Rows are points. Before rounding, the points of a table are all equally far from one centre. They may lie mostly on one side of it. Where is the centre, to within rounding?
In the rows, zero is written as 128.

Points (8 x 3):
[[174 107 159]
 [123 190 130]
 [158 117 190]
 [161 144 172]
 [147  46 112]
 [158  74  93]
 [176  98 128]
 [ 65 186 100]]
Centre: [ 88 108 136]

Points (12 x 8):
[[107 136 188 122 201 116 102 151]
 [122  99 210 121 180  99 137  97]
 [169 132 208 137 158  96 149  91]
 [114 149 198  73 197 112 148 153]
 [133 136 184 136 162 115 186  89]
 [176 161 202 108 165  91  80 129]
 [117 154 192  58 190 133 165 111]
 [ 98 147 203 104 217 101 130 127]
 [166 121 192 126 180 137 135  95]
 [130 150 180 136 220  87 122  97]
 [143 161 221 128 194 133 141 104]
 [123 109 205 138 180 114 147 113]]
Centre: [123 158 173 101 153 104 124 107]

Points (18 x 12):
[[172  86 141  94  40  55 107 191 103 152  82 108]
 [106  47 107 101  63  57  87 141 120 140 129  85]
 [ 98  61 123  90  47  94  70 144 133 146 112  90]
 [171  53 124 136  50 138 119 161 141 142 138  55]
 [129  37 128 109  85 103 100 127 165 154  96 101]
 [ 90  74 145  97  81  47  93 135 157 134 131  74]
 [130  60  98 121  58 111  81 167 165 125  79  86]
 [113  44 109 111 114  96  80 104 154  95  78  99]
 [ 71  70 110 120 106  72 105 190 117 168  87  83]
 [123 106  99  90 104  75 162 109 154 148 129  98]
 [117  72 105  79  56  95 145 153 137 157  87 101]
 [110  79  91  55  93  93 101 160 130 164 113  79]
 [115  63  99  76  64  84 143 166  89 166  96  90]
 [157  34 122  94  71  57 112 172 132 132 117 115]
 [139  23 111 126 101  61 101 127 128 130 124 120]
 [128  83  97  86  81  29 113 137 130 134 135  99]
 [104  43 105 110  86  93 124 182 148 142  71  93]
 [ 95  68 159  92  71  61 100 170 160 143 122  88]]
Centre: [140 111 145 125 110 107 111 153  96 109 108  88]

Points (22 x 18):
[[131  49 114 196  58  70 137 152 181 169 154 115 202  72  97 136 172 126]
 [160 104 176 202 103  80  87  97 151 167 135  94  97 102  60 178 164 116]
 [155 131 137 214 113 134  68 136 104 178 130  88 134  91  80 157 206 157]
 [151  80 173 243  84  80  78 146 131 179  99 133 132  81 147 153 157 130]
 [137  83 139 197  99  82 102  88 108 201 117 168 136 112 102 152 190 153]
 [197  69 141 198 105 141  50  97 141 134 105  87 147 131 123 164 163 147]
 [116 161 158 184  67  60  88 133 106 173 144 157  84  94 157 153 177 156]
 [178 102 138 169 154  82  64 123  82 135  97 146 143 139  35 133 124 158]
 [198 145 154 186 100 100 117 142  99 154  98 119 149 103  30 152 169 137]
 [119  86 182 213  78  89  47 140 132 138 117  99 113  82 106 171 162 103]
 [147  74 192 184  80  83 116 182 113 201 127  99 106 137  72 144 191 136]
 [148 137 109 158 116  76  47 162  75 161 126 132 168  61  89 161 179 107]
 [181 122 148 151  77 115 102 139  64 206 102 186 113  66  92 135 150 136]
 [140 120 105 163  73  93  98 116 143 205  80 101 162 124  55 203 161 149]
 [144 165 164 155 105  66 120 132 117 157  98 147  93  96  54 196 173 111]
 [133  84 146 221 118 105  55 145 116 199 113 119 120  66  63 115 180 130]
 [135 112 140 124 148  60  44  99 156 168 117 135 129  99  67 129 211 135]
 [139 122 137 145 104  43 123 115 143 221 122 136 159 143  97 195 171 160]
 [145 164 167 158 184  89 103 144 132 177  76 129  94 107  88 136 218 132]
 [220 126 131 175  83 103 103 105  92 101  99 100 180  81 127 162 152 160]
 [120  78 138 116  74 102  26 158 157 139  93 132 183  60 137 149 194 131]
 [144 103 158 204  61 108  96 112 108 174 118 104 116 135  38 139 157 116]]
Centre: [133 103 110 134 120 111 127 162 150 139 118 111 113  99 123 122 122 148]

Points (29 x 24):
[[143 103 121 145 101  86 199  64 177 139 106 144 148 168 193 135  99 179
  182 181 164 101 159 130]
 [165  69 212 160 130 117 172  52 167 148 134 100  93 120 227 109 120 180
  164 128 146  98 112 131]
 [174 103 141 213 100 113 150  23 137 152 157  79  84 165 147 148 102 163
  166 149 146  97 165 141]
 [153 136 171 162 106  79 163  83 190 151 113 162  39 158 197  90 130 135
  183 128 124  82 132 127]
 [196 104 203 134 141 105 190  90 167 122  90 161  81 147 203  93 116 171
  135 170 189 114 138  98]
 [161 138 165 176 101 115 183 112 150  98 156 174  90 162 157  99  83 205
  161 126 126 101  93 127]
 [184 119 156 149 109  66 185 103 193 105 115 150  94 138 188 156 124 142
  193 174 147  87 138 141]
 [180  78 172 185  79  91 189  76 187 107 121 125  98 155 185 150 152 198
  140 149 149 141 109 144]
 [180 116 151 159  88  95 188  37 140 112 134 166 107 144 200 154 121 176
  149 188 152 107 149 142]
 [138 140 151 184 102  90 168 109 182 150  86 143 104 133 201 140 109 166
  160 195 151  99 131 154]
 [124 159 181 173  98  86 200  73 180 125 105 121  85 161 189 149  87 192
  128 159 149  78 157 116]
 [129 131 220 174 120 102 153   7 150 137 166 100  92 128 180 115 108 150
  147 176 123 101 141 115]
 [130 108 170 165  75  98 138  60 204 112 131 126 106 168 189 146 112 165
  211 172 134 118 148 154]
 [149 131 173 137 140 110 166  71 171  83 147 110 115 133 183 121 124 219
  167 168 124 100 134 128]
 [141 138 169 155 121 111 149  23 184 131  97 129  93 138 187  93  99 161
  175 146 120  85 146 145]
 [153 138 125 184 106  52 146  60 184 128  97 117  93 132 194 106 121 199
  156 151 163  99 149 116]
 [116 150 176 211  95 124 172  77 175 112 104 111  88 151 185 141 131 158
  173 155 138  82 159 180]
 [156 121 154 164 124  73 182  76 196 123 115  89  71 160 134 179 117 164
  167 186 149 106 168 160]
 [174 146 198 160 145 100 176  61 203  94 123 110  98 101 154 153  92 163
  164 154 154  98 136 134]
 [144 149 191 167 125 103 210  80 191 169 118 129 124 156 150 180  91 175
  184 180 142 125 182 136]
 [126 155 174 186 127  65 216  71 167 159 118 140  81 125 183 132  71 186
  167  98 171  77 175 171]
 [149  82 164 161  87  94 171  78 200 112 173 104  72 124 175 106 169 154
  150 169 151 155 150 151]
 [135 127 173 159  85  73 198  44 193 129 139 138  80 158 180 109 107 157
  146 166 153  63 136 154]
 [171 129 185 207  92  73 169  69 178 149 194 137 104 159 193 109 110 175
  163 139 152  93 193 108]
 [130 116 179 156  44  67 173  62 173 106 110 128  90 166 187 134 103 160
  128 176 119 118 143 128]
 [138 137 180 172  98 135 154  67 179 115 112 153  99 158 190 123 113 188
  123 194 155  90 141 102]
 [146 145 193 132  78  94 193  43 172 113  75 114 114 118 183 111 111 157
  179 145 151  86 158  86]
 [158  88 187 173 111  95 203  40 171 110 117 172  89 152 180 134  86 105
  113 140 133  97 157 114]
 [124 107 192 116  97 119 190  65 169 100  93 149  71 176 185 144 168 173
  210 172 160 122 138 168]]
Centre: [122 113 188 139 120  87 143  96 117 147 132 135 118 158 136 137 137 143
 150 101 187 126 146 130]

Points (28 x 24):
[[172 140  92 152 133 159 160 168 162 107 142  91 159 113  77 178 112 142
   62 140 126 161  35 121]
 [155  92 107 115  75 232 173 164 110 132 189 154 155 108  15 110 162 162
  111 137 154 143 141 116]
 [164 125 142 165 110 182 173 208 123 185 137 155 137  98  61 130 150  85
  151 171 168 203 132  87]
 [120 114  83 131 178 224 123 187 129 144 117 162 151  62  53 122 143 112
  112 123 106 154 135 118]
 [159 104  93 122 123 229 188 211 100 169 136 164 132 118  90 197 170 121
  108 150 135 179 106  59]
 [102 128 112 184  94 214 176 137  84 163 128 167 159 111 143 133 177  94
  123 125  86 141 165  96]
 [164 121 128 151 179 151 163 168  93 127 163 168 143  95  73 110 108 142
  144 162 163 157  63 116]
 [147 133  76 164 144 175 115 147 156 103 142  95 146  98  95 102 128 104
  143 132 179 148 147 146]
 [180  85 105 113 121 229 108 212 137 161 206 113 135 125  66 147 134 148
  103 128 153 187 115  79]
 [135  97  86 146 140 198 164 219  98 107 126 138 126 155  53 138 214 128
  112 146 139 127  82 129]
 [155 104  84 164  66 176 178 174 162 141  67 173 159  47  51 133 136 122
  134 140 152 160 115 108]
 [137 110 138 147 111 249 121 182 144 140 123 182 170 160  78  91 193 113
  111 149 157 126  88  98]
 [ 99 132  93 147 157 169 139 188 169 120 144 139 140  86  65 171 142 112
  103 153 109 218  73 128]
 [123 110 149 178 158 192 207 189 140 138 162 163 141 160  30 134 163 140
   96 101 144 139 120  93]
 [203 168 135  97  86 190 191 229 154 146 101 153 170  73  86 115 134 130
   99 144  91 130 101 146]
 [119 111 143  86 157 193 191 148 116 112  98 159 143  86  80 137 155 129
  114 155  97 124 178 165]
 [ 90 119  76 112  71 207 113 161 118 141  96 108 161  69  88  71 172 136
  120 142 102 148 118 106]
 [158 108 112 177 150 183 172 156  94 126 110 160 111 194  42 160 169 149
  121 114  92 132  95  66]
 [101  86  86 143 121 222 171 111 160 156  95 124 153  84  93 129 134 129
  117 119 117 127 128 125]
 [139  86 102 186 146 185 144 217 134 141 161  72 157 115  98 133 150 145
  107 107 113 175 117  83]
 [163  67 189 119 114 207 114 156 125 130 128 114 181  87  52 132  96 175
   91 122 110 148 138 110]
 [131 169 163 150 137 184 107 158 108 166 176 142 150 101  39 117 166  49
  114 113 104  88 135 102]
 [140 107 113 192  82 200 130 152  57 156 136 150 184  86  60 131 145 145
  143 167 145 142  93 113]
 [106 151 129 111  95 194 184 162 125 109 141 139 129 123  16 178 103  83
  161 142 111 146 149 126]
 [125  88 106 163 111 207 138 145 129 195 155 147 134 106  54 101 179  62
  137 131  96 123  98 109]
 [102 143 135 189 128 155 107 224 154 166 179 160 188 119  55 121 154 119
   39 104  91 122 210 100]
 [152 127 115 146 153 163 171 180 159 158 114 121  97  53  52 136 216  99
  100 163 157 114 150  97]
 [143 127  97 137 128 134 160 166 152  98 176 148 131 107  60  74 218 162
  143 175 123 190 138 111]]
Centre: [140 127 118 124  85 131 122 174 135 143 142 167 122 129  97 145 135 137
  85 144 121 124 135 101]

Points (31 x 24):
[[139 129 200 131 100 127  85 178 126  86 190  81 168 131 214 160 167 123
  105 137 121 104 119 115]
 [161  75 121 133 133 226 168 148 119  49 144  64 114  99 179 129 136  81
   63 122 129 104  73  91]
 [111 104 155 128 135 158  69 140 128  72 185  90 120 118 194 143 167  46
  106 159 108  85 124  79]
 [139  95 182 129 148 128  83 124 126  90 197 115 131  86 105 133 120  78
  119 186 141 140 102  94]
 [150  82 210 150 129 183 141 130 161  60 176 133 143  96 136 150 150 114
  110 184 142 122  98 125]
 [149 129 138 121  92 134 125 148 145 129 206  72 163 101 221 133 149  64
   81 162 137 105 100  72]
 [164 148 167 167 139 163  89 159 114  61 222  65 158 140 169 171 160 140
   39 142 166 136 105  98]
 [101  74 161 140 146 159 121 142 149  70 201  91  92 122 192 150 167 132
  112 174 152  77  92  98]
 [130 132 168 110 145 164 125 137 155  52 204  89 131 190 155 140 138  48
  114 128 157  91 120 114]
 [104 135 151 138 112 155 108 178 146 123 232  93 150 138 182 118 129 108
  116 192 153  92  78 115]
 [110 145 107 119 167 148 146 179 153  60 186 105 136 122 173 159 139 122
   73 107  97  72  88 119]
 [ 85 103 173 122 105 174 103 168 135 111 203 121  96 147 191 164 142  98
  119 173 121 140 101  77]
 [128 121 191 151 134 166 149 161 124  52 237  75 115  88 118 135 141 148
  124 182 140  69 116 159]
 [114 116 173 123  56 157 109 178 113  58 210 111 142  87 152 151 158  45
  102 170 163 126  59 147]
 [108 126 159 153 124 146 134 145 143  67 224  73 101 108 185 177 207  85
   75 159 121 113 110  61]
 [ 75  87 145 139 116 133 114 190  71 135 245  55 113 114 172 122 160  84
  113 150 145  67  96 107]
 [111  46 177 191 115 125 143 110 131  75 212  60 143 110 157 141 140 104
  124 168 108  82 101  80]
 [101 140 208 168 137 194 110 158 113  61 223  84 139 107 249 166 187  99
  132 116 147 107  96 114]
 [123  82 176 144 107 131 108 169 117  82 240 126 168 127 179 137 205  74
   75 150 150  95 138 121]
 [127 141 138 123 115 144 112 130 149  37 227  78 141  79 192 154 160 109
   69 200 126 158 107 146]
 [ 92 120 145 111 109 137 133 197 159  75 172  57 103 118 178 160 149 107
   60 150  98 102  97 154]
 [148 116 186 129  83 170 137 183  96  89 227 107 120 101 236 120 134  90
   74 140  82  99  69 144]
 [162  39 145 167 156 158 126 158 129  52 188 115 151 117 182 158 137  98
   74 169 123 105  79 143]
 [109 126 129 153 131 192  52 214 124  85 209  83 117  61 170 118 173 106
   88 142 127 110  97 101]
 [153  89 200 144 120 197 130 131 156  70 218  70 155 107 209 137 153 112
   31 150 155 107 105 101]
 [ 98 171 147 145 110 148 117 176 143  60 201  97 136 110 177 147 164 101
   99 159 120  56  92  94]
 [ 88 122 173  89 136 142  66 157 133 115 199  89 150 105 171 104 134  81
   76 148 103  85 107 137]
 [ 70  94 177 143 179 160 124 133 163  49 206 110 150 136 204 159 147  75
  109 152 114 112 114 117]
 [109 105 197 133  91 122  89 115  92  92 202  80 146 109 199 165 136  89
   58 153 127 113  89  63]
 [154 148 147 149  98 181 102 143 127  75 216 102  73  79 211 173 153  56
   64 161  94 105 103  97]
 [134 142 170 125 133 155 129 134 134 116 235  72 104 103 197 171 127 115
  123 150  94  86  84  63]]
Centre: [117 118 142 169 115 171 138 128 102  99 202  86 127  98 160 138 130  94
 100  99 140 136 121 142]

Points (30 x 24):
[[ 75 170  76  84  83  83 192 110  87  74 126 165  88 121  85 195 140  95
  136 119 160 175 133 112]
 [146 169  84  84  63  76 204 108 101  77  60 155  93  94  65 164 128 123
  144 148 129 201 121 174]
 [ 98 214 147  75  68  79 185 100 101  45  86 130 115  97 102 154 109 100
  134 139 137 216  97 116]
 [ 96 182  97  97  76  87 234  92 118  33 106 146 123 108  76 185 138  86
  125 142 133 180  93 121]
 [115 174  81  77  71  92 190  74 145  61 132 112 107 116 127 182 124 131
  157 100 118 146 154 130]
 [ 93 204 137  90  60 115 205 139  86  49 112 121 117 101 133 167 105  75
  156 122 120 156 125 130]
 [ 69 164  88 120  71 111 184  46  91  42 108 153 111  81  92 127 130 112
  136 121 116 140 119 126]
 [ 90 180  84 119  67 101 221 131 134  49 114 116 130  76 131 168 132  97
  135 131  99 196 165 131]
 [115 141 126 124 111  57 227 113 133  35 100 150 142  86 120 171 111  45
  147 142 131 150 104 130]
 [110 166 100  87  33  69 180 128 109  87 108 156 148  70 126 176 143  96
  165 153 136 155 149 171]
 [ 84 165  74 109  82  93 231 117  82  63  76 126  92  65 109 165 111  87
  120 136 117 188 106 130]
 [ 72 172  84 131  83  85 194  70 124  63 119 156 130  88  77 167 119 122
  145 141  91 159 133 112]
 [109 157  86  98  84 157 192 122 110  37 117 124 101  86 126 172 142  87
  142 168 108 158 161 113]
 [ 90 171  84  75  56 109 224  95  84  53 106 149 111 100  99 154 158 103
  134 122 116 179 107 113]
 [108 164  99 115  71 120 203  95 102  47  91 105 111 126 137 148 147  87
  178 143  85 169 141 130]
 [ 60 151 120  98  82  75 212  87  75  48 114 142  85  96  98 135 161 100
   97 102 195 185 134 160]
 [103 196 105  97  92  86 229  78  87  53 100 142 103 105 132 199 125 104
  128 114 149 128 107 127]
 [118 174 112  69 102  89 221  87 115  44 119 125 117  91 130 166 145  83
  132 124 147 122 140 104]
 [ 94 169 112  74  60 107 232 102 140  42  98 100 127 107 147 176 117  77
  146 146 141 159  77 148]
 [104 144  96  91  96  67 210 106 124  75 114 163 101 121 102 157 141  68
  138  94  99 163 158 106]
 [ 62 178 100 102  73 103 219 125  91  28 111 133 137 134 155 167 103 104
  130 134 115 151 107 108]
 [ 70 112  90 139  46  99 241  81  94  78  85 153 107 122 110 168 118  94
  161  99 134 181 128 123]
 [ 80 179 121 104  33 110 185  82  91  38 127 152 100 126 105 182 136  82
  142 159 133 167 142 139]
 [ 81 190 145 119  74 105 210 104 117  68  56 144  81  92  86 111 166 115
  124 109 120 157 110 117]
 [ 84 190  98 120  41  72 197  98 106  65  98 172  90 117 112 200 132  93
  147 116 145 165 126 142]
 [ 72 159  91 105  49  87 213 122  83  47 104 120 137  74 119 161 148 101
  129 175 117 155 120 129]
 [ 88 195 108  78  69  79 200  92 130  70 122 136 141  98 119 159  98  95
  133  86  87 164 138 148]
 [108 180 105  94  53  97 206 138  97  38 120 127 104 113 163 153 177 111
  118  92 145 170  83 117]
 [ 80 172 143 103  53  76 215 118 109  25 153 119  94 109 132 161 144 125
  115 121 153 125 137 133]
 [ 61 205 107 112  58  90 209 114  98  52  96 117 129 100  87 145  95  94
  145 119 128 162 131 173]]
Centre: [121 129 130 125  95 118 173 115 122  93 107 137 130 119 120 145 116 126
 106 131 156 174 115 149]

Points (29 x 24):
[[134  55  44 112 122 133 116  97 129 137  73 150 129 157 153 110  98  11
  208 114 143 160  99 134]
 [171 102   7 117 110 100 155  79 107 139 100 129 135 134 130  91 152  59
  215 114 125 134  71  79]
 [154  70  68 113  88 132 142  79 134 207  86 114 129 168 140  75 132  72
  201 132 138 178  76 127]
 [139  99  55  94  97 143  99 135 130 142  75 109 119 104 129 111  95  31
  238 142 111 159  88 108]
 [137  68  54 117 112  91 141  74 120 143  83 145 162 156 154  79 143  64
  234 106 127 144 114 130]
 [171  72  97 126 143 132 155  59 121 157  81 152 131 160 126 154 109  46
  203 134 101 175  54 147]
 [106  58  66 110 177 119 151 111 160 156  96 118 166 135  91 119 119  25
  204 142  93 171 135 132]
 [163  62  58 102 137 144 124  99 147 209 104 128 105 155 107  77 129  41
  197 142 154 187 122 106]
 [197  88 106 167 136 125 110  70 125 153  77 128 153 172 120  97 101  30
  162 168 139 168  71 141]
 [167  25  75 150 132 127 136  81 156 167 104 152 144 110 114  74 129  65
  192 136 134 181 133 136]
 [124  50 145 101 133  83 113  95 146 167  64 142 153 131  81  95 104 136
  176 143 138 175  63  95]
 [168  88 101 143 131 174  97  91 160 202 126 110 142 162 128  69  93  66
  179 142 115 149  89 159]
 [142 102  75 129 150 163 103  60 173 152  76 120 162 106 107  92 123  75
  224 149 188 164  90 117]
 [166  99  67 113 141 160 130  47 129 139 115 191 162 161 115 114 140  75
  202 170 135 205 125 122]
 [134  67  75 163 128 129 144  80 146 112 101 157 103 171  60 133  94  39
  172 143 143 185  87 137]
 [187  89  35 119  93 140 155  73 140 189  66 162 128 133 135  95 131  64
  177 161 143 169 102 129]
 [123  78  68  97  70  77 105 154 100 164 104 141  95 136 162  91 119  79
  168 167 148 145  50 129]
 [124  77 115 117 144 156 121 101 165 167  69 133 106 141  97  96  76  80
  216 123 139 175 137 136]
 [164 125  49  96 140 144 121  73 160 122  70 129 148 186 108 129 109  65
  179 119 111 199  99 201]
 [155  88 120 107 133 142 148  82 162 162 121 115  99 164 167  99 107  57
  223  92 142 161 111 146]
 [160  30  74 134 135 108 133  90 118 190  69 116 119 127 121 151  99 105
  204 133 114 142 133 137]
 [107  89  54 141 130  95  65  89 126 135  89 166 138  98 147  42 145  63
  166  85 117 198 102 130]
 [159  76  90 126 132 143 127  77 109 110  62 115 159 104 129  71 103  49
  201 122 164 123  88 155]
 [135  85  49  89 132 119  83  80 145 183  73 128 197 165  79 100  97  67
  175 119 179 132 149 142]
 [137  72 100 136 133 122 114  72 158 195  50 116 146 108 125 132 103  65
  228 129 129 130  83 131]
 [196  79  96  57 122  95  99  61  98 185  89 118 166 136 124  74  96  98
  186 109 132 183  81 149]
 [182  67  87 107 118 146 164 104 105 146 104 108 138 149 106 108 151  42
  167 126 144 182  11 136]
 [179  98  88 107 149 141 120  93 148 176  85 171 126 122 123 111  76  47
  225 163 149 159  79 134]
 [159 108  59 144 172 113 120  77 194 180  99 111 138 134  95  73 104  81
  185 168 136 175  62  81]]
Centre: [141 114  87 104 130 111 106 103 135 139 121 126 140 126 116 131 134  84
 139 121 131 153 102 117]

Points (30 x 24):
[[ 89 151 127 100  99  81 159 130  96  76  99 109  86  60 135 106 172  69
  178 135 157  61  92 110]
 [112 170 136  85 103  98 189  83 104  78 101  90 108 125 144  50 106  90
  165 122 127 101  27 109]
 [ 80 155 156 134 125  89 193  83 147  27 118 112 100 110 101  89 135  74
  168 102 144 133  29 109]
 [142 145 170 101  98  85 208 108  98 100 181  74  65  73 135  77 169 150
  173  95 120 116  90  88]
 [ 91 193 170 121 112  87 181  76  96  67  98  94  75  64 145  86 165  85
  203  93 136 139  83 153]
 [126 127 164 142 103  93 172  80 103  69 117 156  88  56 152  46 177 144
  161 124 157 122  76 115]
 [170 177 180  71  95 123 215 106 109  52 108 129 130 119  64  59 133  92
  180  88 137 112 113  82]
 [130 128 158  88 141  61 203 108 116  99  80  73  80 108  81  74 131 146
  174 155 151 149  86  86]
 [ 65 169 194  91  81  59 200 130  82  76 110 121 102  97 127  97 145 109
  181 124 116  97  83  87]
 [102 197 133 137 110  61 171 107 121  84 119  59 126 157 112  69 147 100
  188 147 171 134  70 108]
 [124 134 160 109  95 118 196 120 114  72 120  99  77  85 104  86 115  54
  173 115 159 121 139  69]
 [123 149 147 134  67  85 163  93 136  90  86 110  72  92  74  70 108 139
  179  96 146 127  80  66]
 [139 192 150 118 169  76 206 124 102  97 135 125 115 111 157  96 176 114
  182 131 170 101 108  60]
 [128 206 160 110 139 112 194 106 144 112  95  80  75  71  99  98 164 102
  187 113 165 149  74  67]
 [ 97 196 146 136  73 105 196  76 119  74 142 106  91  90 136  78 129  72
  173 101 155  93  93  90]
 [145 172 151 123 107  87 174 103  64  94  90  79 131  69 142  42 148  95
  196  75 150 142  65  99]
 [134 187 175 121 136  77 180 128  76  73 132  77  69 112 119 114 161 113
  177 128 109 138  73  50]
 [106 169 180 122  91 116 201 129  98  89 128  60  81  57 132  99 158  48
  178 104 142 118  96 136]
 [129 100 148 108 149  87 183  76 101  99 106  91  76  98  55  76  95  70
  195  83 119 139  73  92]
 [119 176 179 135 117  99 203 116  81  56 180  56 126  83  91 111 164  89
  184  78 157 146  87  88]
 [121 154 133 139 103 104 188  71  82  80 119 123  65  61  76 117 178  62
  153 135 183 119  79 128]
 [113 204 163 104 110  88 238 101 103  62 144  85  92  85 116  81 147  84
  165 120 166 115  91 101]
 [147 180 202 112  95  83 206 133 110 111 115  96 134  81 108  93 146  75
  159 119 198  76  92 113]
 [106 169 152  97 146 103 233 106  83  50 121 115  79 114 155  95 126  92
  162 123 157 106 118 102]
 [123 175 184 102  60 136 187  50 142  73 119 119 104  91 117  64 156 111
  201 109 157 102  58 120]
 [ 92 124 145 106  90  96 182 114 142  70 107 138  89  72 119 103 151  77
  122 142 187 122  57 115]
 [124 129 170 134 108  73 206  93 133 112  79  55 118  67 144  96 162  98
  149 117 116 173  72 136]
 [ 99 192 146  72 109 106 153 102 106  83 125  50 143 109 128  64 133  95
  177 103 167 105  58  79]
 [140 160 185 100 124 122 209 164 136  42 185 109 113 100  93  60 165 118
  186  90 132  75  89 110]
 [103 153 171  84 125 139 194  88 118  41 105  87  91 103 122  76 151 100
  185 117 117 179  92  70]]
Centre: [126 146 147 114 127 112 165 112 109 105 127 120 128 110  95 105 153 118
 169 106 124 122  92 132]

Points (27 x 24):
[[172  86 221 126 137 102 171 133  76 149 122 101 123 103 112 128 128  52
   39 119 145  96 124 124]
 [172  82 175 192  93 101 135 155  85 101 124 135 107  89 119  93 135  64
   51 134 141  42 153  98]
 [202 126 204 152 115 102 187 149  63 136 144  98 109  63  81 115 150  61
   64 121 123  77 160 120]
 [189  98 170 143  62 135 176 159  53 129 121  92 115  50 104  92 145  97
   62 127 151  86 131 129]
 [209  80 208 136 118  92 149 148  72 116 135 129 144  60 104 105 145  65
   60  94 131  72 144 151]
 [194  83 180 158  98 120 163 121  72 150 111 110 145  94 104  83 144  77
   70 150 112  80 153 112]
 [185  91 183 148 100 113 179 178  68 111 112 103 110 109  85 125 145  50
   54 147 150  72 159 160]
 [161  89 170 137  90  78 179 168 106 122 130  96 131 128 104  92 144  30
   95 150 113 111 172 140]
 [153  92 179 144 107 106 136 176 116 105 163  94 100  78 109  90 182  56
   48 124  97  54 162 135]
 [164  55 160 182 123 113 175 164  74 152 134 157 131  82 120 150 134  93
   36 113 103  80 144 135]
 [176  94 229 147 123  85 176 154 107 110 162  91 101 108  94 132 112  85
   56 115 156  39 144 144]
 [225 145 144 147 120  89 155  99  75  94 105 150  79 108 121  95 165  76
   52 128 115  96 132 110]
 [162 103 178 133  89 104 162 166 134 102 125 118 137  46 141 128 155  45
   49  88 162  63 113 146]
 [182  91 176 176 103  77 190 161  84 142 126 103 130  83 123 118 157  54
   34 125 126  80 149 149]
 [167  96 182 171 120  79 144 154  64  76 137 115  86  80  78 165 149  46
   50 105 133  47 132 149]
 [188  93 220 144 132 126 168 141  88 118 102 159 125  91 134 128 113  71
   52 136 133  95 146 161]
 [145  84 177 132 136  71 155 174  96 140 153 105 165  89 113 116 174  45
   45 131 116  80 142 121]
 [201  39 172 149 137  80 146 152  45 153 145 119 132  73 111 120 135  81
   79 162 123  62 135 137]
 [181  83 186 105 112  82 147 137  73 167 129 116 111  90 102 108 121  73
   12 102 160 107 152 118]
 [206 102 188 158 103  93 191 128  83 167 128 130 105  68 141  92 165  65
   80 113 120  41 172 188]
 [185  40 174 143 190  85 157 133  92 124 143  92 121  55 106 129 136  79
   29 129 149  59 167 167]
 [168  51 173 118  96 125 156 134  93 126 140 108 130  91 140 161 118  84
   54 119 107  42 112 147]
 [172  84 187 107 101  92 144 154  90 122 123  96 133 120 107  77 105  81
   55 156 166 112 152 105]
 [202  88 138 115 113  89 162 130  95 135 101  86 125 113 101  69 144  40
   63 117 126  66 145 129]
 [171  95 193 133 105  61 165 139  95 107 148  99 124 109  69  92 113  58
   61  92 123  83 133 179]
 [158  67 188 152 108  89 205 128  73 130 122 108 126  84 104 113 131  46
   54  87 121  92 148 109]
 [143  95 174 141 109  76 137 170  99 118 122  92 125 100 126  72 144  74
   17 148 146  56 168 140]]
Centre: [132 114 129 135 139  97 145 116  96 127 147 125  95  86 123 130 152 108
 118 116 170  91 159 150]
